Every row gives one point. Examples show where two turns around zero, p and q, send a point. Where does a point land after both, in the order given? Backwards means that the second turn is done in reverse. Each puzzle has new turns, and all numbers are rounded.
In the rows, 128 means zero.

Turn p:
[132 170] -> [108 165]
[106 116] -> [117 106]
[154 119] -> [155 135]
[120 107] -> [133 106]
Turn q:
[89 134] -> [89 126]
[149 140] -> [146 144]
[146 110] -> [149 114]
Where do these land?
q, then p backwards: [140 150] -> [147 144]
p, then q: [123 87] -> [154 96]
q, then p: [121 148] -> [109 137]

Turn p:
[105 94 116] -> [98 150 149]
[141 136 170] -> [156 99 147]
[137 113 104] -> [101 129 116]
[122 128 110] -> [119 141 118]
[136 169 140] -> [166 120 109]
Turn q:
[106 118 100] -> [113 109 100]
[98 126 165] -> [111 104 166]
[118 148 140] -> [110 136 144]
[164 129 132] -> [156 151 130]
[154 119 103] -> [150 140 100]
Where do these land?
q, then p: [118 103 148] -> [113 109 151]
q, then p: [90 150 127] -> [134 164 153]
q, then p: [107 147 96] -> [122 170 120]
p, then q: [155 117 160] -> [158 98 139]
q, then p: [138 129 131] -> [133 121 123]
p, then q: [161 124 106] -> [119 101 100]

Turn p:
[122 144 109] -> [133 148 142]
[109 97 123] -> [93 119 133]
[155 85 144] -> [105 108 84]
[137 166 129] -> [165 140 135]
[117 149 135] -> [145 125 145]
Turn q:
[118 88 140] -> [94 121 153]
[132 142 96] -> [131 132 93]
[106 126 168] -> [132 145 170]
[144 124 125] -> [129 112 123]
[141 160 112] -> [155 130 101]
Where do these land?
q, then p: [149 126 113] -> [105 139 122]
p, then q: [153 116 121] -> [126 138 101]
p, then q: [146 134 102] -> [152 139 109]
p, then q: [113 146 160] -> [117 96 148]
p, then q: [78 119 144] -> [109 131 178]

Turn p:
[86 110 133 96] -> [120 173 161 130]
[114 121 114 113] -> [133 141 146 116]
[139 131 101 109] -> [156 127 136 109]
[155 164 119 166] -> [125 93 83 111]
[133 122 165 121] -> [125 137 122 165]
[135 119 100 138] -> [132 107 141 108]
[133 129 163 154] -> [103 117 108 156]
Turn q:
[147 104 169 99] -> [146 95 142 85]
[115 138 90 128] -> [130 164 126 148]
[109 124 123 142] -> [107 136 134 135]
[111 161 109 138] -> [127 140 129 169]
[158 112 150 132] -> [130 103 109 101]
Where do these land?
q, then p: [142 134 107 99] -> [155 112 105 130]
q, then p backwards: [183 119 120 123] -> [151 177 113 125]
p, then q: [137 105 102 145] -> [124 117 144 94]
q, then p: [93 133 148 151] -> [86 142 138 139]
q, then p: [115 148 142 144] -> [100 118 138 132]
q, then p backwards: [98 128 147 106] -> [123 91 112 121]

Turn p:
[89 135 142 113 111 125] -> [100 107 154 112 127 115]
[109 81 74 171 154 113] -> [121 158 67 90 173 123]
[112 123 128 120 147 141] -> [112 145 140 128 142 130]
[156 119 131 112 119 119] -> [146 111 125 139 127 152]
[162 162 140 112 130 117] -> [166 126 151 138 102 139]
[160 120 145 130 125 135] -> [144 121 121 160 126 135]
[155 141 151 141 132 121] -> [159 125 131 150 121 115]
[82 142 112 124 105 152] -> [77 130 135 106 106 117]
Turn q:
[107 127 99 97 96 94] -> [121 91 136 97 97 96]
[136 140 154 138 115 132] -> [129 158 122 128 115 134]
[86 109 104 120 113 101] -> [102 94 119 96 129 100]
[130 143 152 144 118 167] -> [150 161 101 126 130 149]
[116 144 83 140 128 107] -> [110 84 112 140 110 126]
[164 108 132 138 144 149] -> [137 138 150 139 149 164]
[128 135 133 112 145 143] -> [150 131 129 139 141 119]
[157 118 167 135 164 132] -> [126 167 154 157 154 137]
Where do these land?
p, then q backwards: [164 118 109 109 98 136] -> [146 149 98 159 113 143]
p, then q backwards: [144 162 111 155 112 150] -> [126 173 143 130 101 115]
q, then p: [128 153 118 108 157 91] -> [144 101 105 117 148 93]
q, then p: [113 116 149 137 149 145] -> [142 162 140 116 131 126]
q, then p: [94 134 177 132 96 155] -> [147 144 153 92 86 161]
p, then q: [151 108 121 149 146 92] -> [139 105 159 161 131 146]
q, then p: [117 108 109 107 118 111] -> [126 103 140 129 156 141]
q, then p: [113 125 129 126 147 144] -> [143 149 124 123 140 133]

Turn p:
[108 150 97 128 96 116 118 143] -> [168 152 123 120 130 107 142 105]
[98 154 121 99 139 143 109 113] -> [129 166 116 147 138 152 156 126]
[122 96 101 162 145 153 134 134] -> [155 92 116 126 128 129 135 169]
[156 106 162 140 114 143 108 134] -> [115 124 115 109 114 136 80 139]
[138 132 168 131 151 117 122 99] -> [93 126 141 146 149 149 103 127]
[107 155 138 151 112 131 169 152] -> [156 131 183 111 115 132 135 125]
[113 160 104 144 154 132 140 138] -> [144 138 153 130 151 120 159 150]
[131 112 161 123 139 92 146 121] -> [101 108 151 155 120 123 109 110]
[149 111 109 95 99 105 128 160] -> [121 131 107 116 92 83 133 103]
[158 104 119 108 131 147 105 85] -> [98 112 75 120 143 149 127 125]
Turn q:
[77 117 130 136 145 125 100 118] -> [127 169 147 151 159 145 121 137]
[142 155 88 118 130 128 128 133] -> [134 122 127 116 101 158 150 109]
[118 119 105 102 126 133 103 110] -> [134 139 138 104 148 157 141 137]
[112 130 131 111 130 130 103 157] -> [163 134 142 136 128 142 118 142]
[198 127 162 151 121 134 151 117] -> [111 72 82 124 129 90 121 112]
[105 115 122 122 102 126 132 130] -> [123 150 138 111 120 126 117 148]
[198 110 148 182 132 142 173 140] -> [84 60 86 153 104 93 117 127]
[133 137 110 111 131 89 127 131] -> [147 144 117 123 114 128 164 129]
[95 145 145 138 118 135 119 119] -> [129 157 137 131 138 126 100 112]
[102 126 139 110 146 138 144 126] -> [128 133 166 133 138 115 131 125]
Where do these land?
q, then p: [133 146 146 112 93 114 156 118] -> [112 140 119 139 132 111 136 80]
q, then p: [136 133 147 148 104 134 137 107] -> [137 139 107 156 143 121 139 115]
q, then p backwards: [106 112 123 135 121 163 102 129] -> [131 137 165 154 139 142 119 112]
q, then p: [151 136 131 148 142 130 108 149] -> [144 103 107 112 137 124 122 145]
p, then q backwards: [135 116 159 157 150 123 116 89] -> [127 107 138 154 140 173 99 125]
p, then q: [158 161 91 102 108 97 127 139] -> [129 162 131 115 128 103 181 102]
q, then p: [95 113 153 123 99 147 101 139] -> [110 174 115 130 135 110 107 153]
p, then q: [156 97 100 116 154 129 126 137] -> [120 152 136 137 97 130 147 165]
q, then p backwards: [107 141 134 89 149 153 152 116] -> [128 162 133 144 121 104 171 132]
p, then q backwards: [104 124 97 149 160 89 155 158] -> [128 110 162 100 172 114 158 157]

Turn p:
[133 113 104 140 140 118 108 171 131] -> [139 101 165 153 127 137 145 140 122]
[155 79 123 141 101 110 149 136 143] -> [101 134 165 123 140 112 132 127 78]
[109 124 135 110 144 97 109 113 125] -> [146 131 109 156 123 98 122 136 130]
[135 133 147 91 114 157 119 124 114] -> [100 122 91 125 125 130 151 114 140]
[110 142 113 103 135 140 171 115 111] -> [123 150 106 108 162 132 130 156 151]
[127 169 88 129 142 86 111 114 92] -> [152 128 144 126 102 93 122 167 180]
[132 119 121 144 102 120 127 127 172] -> [125 159 157 137 118 136 127 108 104]
[147 130 107 111 154 122 131 129 133] -> [149 129 130 119 128 121 158 147 126]
[132 127 180 159 93 145 108 72 144] -> [107 145 99 111 83 129 82 80 102]
[131 102 102 130 130 139 147 121 137] -> [120 142 136 120 136 141 135 155 103]
[118 152 185 125 144 149 123 144 125] -> [142 100 93 126 143 141 120 83 143]
[107 146 130 152 136 154 133 170 111] -> [131 96 140 131 149 168 115 124 155]
Turn q:
[150 86 114 125 144 117 97 109 125] -> [127 181 111 131 128 112 118 120 154]
[126 146 144 136 130 123 132 165 107] -> [125 124 165 107 129 132 131 138 104]
[146 110 147 140 146 127 86 67 145] -> [115 158 90 119 125 123 137 69 161]
[94 129 128 111 102 187 135 107 143] -> [148 97 121 172 125 173 149 119 149]
[122 146 112 135 115 191 117 126 170] -> [156 103 114 152 172 154 168 120 144]
[134 142 126 117 150 109 166 141 101] -> [107 126 135 129 105 111 128 154 88]
[114 153 136 97 130 102 143 147 133] -> [103 97 153 139 127 108 113 136 116]
[139 129 135 142 107 120 158 158 136] -> [160 107 139 112 124 113 122 144 109]
[149 145 128 125 110 107 129 144 105] -> [130 133 142 119 135 125 100 128 95]
[122 114 132 137 129 122 140 166 119] -> [141 130 155 113 119 121 129 155 126]
[113 108 106 142 144 103 104 78 123] -> [96 153 84 116 119 137 111 124 162]
Where do these land?
q, then p: [149 98 152 154 92 121 119 127 132] -> [123 140 117 110 92 104 164 113 125]
p, then q backwards: [128 137 142 97 137 104 126 120 137] -> [158 112 126 125 140 134 130 120 153]
q, then p: [125 113 102 91 110 161 98 145 106] -> [158 100 131 103 112 165 109 96 133]
q, then p: [134 109 153 125 150 150 150 123 111] -> [98 144 142 102 140 121 113 114 142]
q, then p backwards: [149 114 111 139 142 137 139 125 184] -> [131 142 143 80 160 105 132 128 113]
p, then q: [156 126 125 106 146 139 111 110 116] -> [146 122 125 145 122 120 102 158 118]
p, then q: [118 158 116 137 103 92 126 146 89] -> [128 104 140 104 133 94 126 105 172]
q, then p: [92 163 127 174 139 96 118 137 154] -> [132 139 95 173 163 127 162 149 105]
p, then q: [99 134 91 126 163 118 128 153 153] -> [156 135 134 103 140 109 169 120 95]
q, then p backwards: [142 126 152 109 109 179 146 129 99] -> [128 116 119 141 142 132 93 146 184]
q, then p backwards: [115 129 138 151 117 110 147 92 128] -> [139 138 151 138 134 156 109 104 110]

Turn p:
[106 169 156 157 154 145 146 128 124 154 138] -> [130 89 172 124 115 125 109 113 105 133 161]
[124 136 134 155 127 157 148 99 112 94 158] -> [137 149 126 141 101 106 92 101 99 112 144]
[116 130 136 127 123 141 99 114 91 116 121] -> [142 125 111 136 106 117 143 150 108 105 142]
[106 98 158 99 127 111 150 156 144 149 143] -> [125 98 113 111 167 168 98 130 140 122 123]
[113 105 120 130 165 105 130 161 142 123 133] -> [148 107 131 99 128 136 111 130 150 136 90]
[157 132 137 157 145 102 136 121 98 93 94] -> [143 160 128 118 77 136 125 155 121 165 132]
[109 152 133 149 112 155 121 143 142 122 89] -> [139 130 151 124 146 89 129 155 132 138 160]
[99 136 124 129 95 104 133 98 131 149 155] -> [111 101 104 165 146 124 123 110 100 142 124]
[156 152 112 103 143 123 146 99 152 129 138] -> [105 141 147 162 114 143 131 99 156 132 122]
[109 136 151 95 130 123 104 134 159 157 126] -> [138 93 141 147 165 150 144 135 146 117 133]
[151 106 141 126 137 104 99 126 156 152 160] -> [150 125 131 131 152 168 153 99 121 129 98]
[148 121 92 107 93 165 128 133 99 93 130] -> [97 177 105 126 121 96 130 143 128 86 124]
[145 126 93 146 102 123 139 166 92 107 94] -> [98 161 118 91 116 98 131 172 120 145 116]
[153 93 105 111 138 133 114 113 150 154 113] -> [129 137 111 117 139 138 170 101 165 129 124]
Turn q:
[100 137 158 140 146 159 137 119 143 127 115] -> [143 90 114 142 134 136 162 111 141 127 126]
[132 147 130 154 106 117 148 103 124 142 127] -> [146 134 147 139 138 99 141 118 101 136 122]
[110 150 131 104 142 159 130 104 105 165 167] -> [92 118 98 179 133 103 127 109 131 151 139]
[97 126 103 137 151 103 99 96 103 133 103] -> [111 123 109 141 150 151 129 144 72 103 119]
[138 143 105 115 154 111 154 122 136 98 162] -> [127 125 128 129 121 106 125 171 130 132 177]
[109 111 131 179 114 121 98 172 162 134 166] -> [150 112 111 77 109 116 94 75 123 103 145]
[124 159 137 109 106 107 166 114 107 127 112] -> [124 131 159 136 146 122 150 143 110 175 126]
[152 94 109 125 113 124 129 124 144 162 111] -> [131 152 126 117 145 108 110 136 140 111 85]
[147 141 135 108 93 107 100 125 142 110 154] -> [151 161 118 121 99 133 102 130 119 162 139]
[132 88 154 132 103 115 149 151 134 101 131] -> [149 152 145 87 147 143 134 115 156 133 144]
[120 103 149 170 143 176 134 137 133 94 108] -> [156 104 144 134 132 157 154 102 161 82 138]
[115 154 111 108 100 134 140 159 133 115 102] -> [131 98 162 120 126 145 106 141 133 160 114]
[164 136 102 106 160 137 102 131 110 144 124] -> [88 140 121 150 95 127 116 155 132 109 111]
[152 104 138 106 161 124 106 132 118 141 110] -> [97 151 107 122 116 145 143 144 142 109 106]
Where do these land?
q, then p: [98 116 148 142 101 119 154 118 146 99 112] -> [120 144 143 111 107 169 135 98 147 112 138]
q, then p: [153 116 158 141 108 151 130 125 124 156 101] -> [130 140 136 148 120 128 126 132 150 168 167]
p, then q: [114 127 103 180 114 125 108 148 155 158 120] -> [86 150 112 111 151 109 168 154 122 133 113]
p, then q: [154 101 155 112 142 121 136 141 113 163 146] -> [125 116 124 175 142 146 120 131 168 133 133]
p, then q backwards: [146 97 138 87 131 86 109 113 113 149 102] -> [114 121 169 89 165 137 109 117 137 105 100]
q, then p backwards: [120 170 138 121 118 112 116 109 107 98 146] -> [140 151 161 156 117 112 132 95 111 134 116]
q, then p backwards: [104 143 119 137 119 104 138 105 121 152 166] -> [106 131 124 166 86 140 138 112 127 135 133]
q, then p: [144 143 134 147 156 138 141 113 120 115 128] -> [124 144 125 121 132 130 90 124 109 142 124]
q, then p: [108 145 137 114 140 119 126 131 105 117 110] -> [121 111 119 102 130 119 115 120 124 110 149]
p, then q: [132 111 83 142 109 149 117 107 118 103 134] -> [136 128 150 122 133 119 124 163 78 143 132]
q, then p: [157 177 108 116 189 165 118 99 150 135 157] -> [123 148 104 103 168 91 110 133 88 176 79]
q, then p: [112 102 135 131 107 133 98 170 130 87 122] -> [139 151 133 150 143 126 146 112 142 72 151]
p, then q: [123 136 135 118 148 169 145 131 140 128 117] -> [154 140 97 119 114 129 128 128 135 143 152]
p, then q backwards: [129 109 101 104 111 101 154 182 150 132 130] -> [117 90 113 83 122 121 141 152 128 164 99]
